Each row of a before or after table is a point. The points were changed in one or more steps. Then noise was added and the rows were shuffled. The steps act on how far a point lies along the listed directions, d1 being the first. Name the steps. A step turns or swaps two directions, mirrors them in a line or flattens them onto one, adds a multiple of one to another, or multiplies one. Angles are multiples of 10 degrees, from the lower direction toward the higher: turns from -170 to 170, lines from 10 to 170 but not 90. Use the fewest steps. Two steps may share a direction if one is a turn and the other turns, adds or multiplies; they go together, in the order done. Otherwise the lowest direction goes first.
In the rows, zero is written as 128.

Directions:
(1): [ 87 179 160]
(2): [131 168  67]
Before:
[[ 91 147 180]
 [ 94 150 215]
 [120 187 112]
 [118 100 193]
 [154 122  30]
 [151  76 126]
 [134 122 159]
 [163  53 148]
 [ 87 140 184]
 [117 133 157]
 [172 133  65]]
After:
[[156 113  68]
 [132 167  69]
 [118 127 204]
 [ 94 173 134]
 [ 90 205 121]
 [165  82 146]
 [149 119  62]
 [176 131  44]
 [141 130 100]
 [139 148 107]
 [ 87 106 218]]
Steps: turn d1 and d2 by 170 degrees

Directions:
(1): [119 143 130  80 204  81]
(2): [208 154  80 119 111 100]
(3): [ 94 170  66 180 158 142]
(4): [113 209 150  86 101 157]
(5): [135  97  85  78 147 197]
(6): [179 144 174 162 178 170]
Before (9 x 6):
[[133  95 116 166 117 148]
 [196 148 202 102 146  75]
 [158  82  79  81  59 149]
 [154 112 139 192  84 174]
 [178  57  93 105 115 155]
 [118 146 132 149  56  63]
 [217 121 172 186 161  73]
 [124  56 186 122 131 137]
 [105  76 117  69 166 146]]
After, 9 rows:
[[170 184 159 119 203  69]
 [ 92 100  90  90 179 152]
 [113  75 172 112 184 110]
 [172  83 183 133  90 144]
 [118 141 147 130  70  45]
 [152  83 141 144 117 134]
 [209 133 156 188 185  69]
 [178  62 103  83 151 131]
 [160  82  92  39  96 114]]
Steps: turn d1 and d3 by 60 degrees

Directions:
(1): [144 128  84  65 215 102 139 131  94]
(2): [135 158  55 124  68  79  82 105 100]
(3): [140 116 181  61  83  61 169 125 140]
(4): [ 71  70 117 177 144  79 164  79 109]
Before:
[[118 138 128 138  61 123 139 112 137]
 [148 128 151  81 130 127 138 145 118]
 [130 156  83 195 114 165  68 135 118]
 [140 136 167 145  92 171 124 148 134]
 [148 148  55 121 103 175  84 137 121]
 [138 150 146 127 138 183 128 144 132]
 [105  94 186 114 216 142 182 108 126]
 [120 179  14 170  81  97  53 123 103]
 [116 117 103  84 190 111 147 139 125]
 [131  89 105 137 163 104 139 144 127]
 [113 121  65 220  93 177  83  99  76]]
After, 11 rows:
[[107 113 160 155 109 155 169 117 147]
 [139 145  99 142  79 199  91 143 149]
 [180 153 199 102  50 196 120 168 135]
 [163 165 167 136  95 186  90 172 156]
 [134 176 155 179   6 155  77 165 176]
 [138 131 109  48 193  80 148 101  93]
 [150 114 108 106 117  89 125 148 132]
 [122 140  66  94 123  83 112 124 120]
 [131 146 114 123 168 169 123 136 114]
 [129 112 150 146 168 179 142 144 118]
 [112 109  97 144 146 126 126 115  92]]
Steps: turn d1 and d2 by 70 degrees; swap d3 and d4
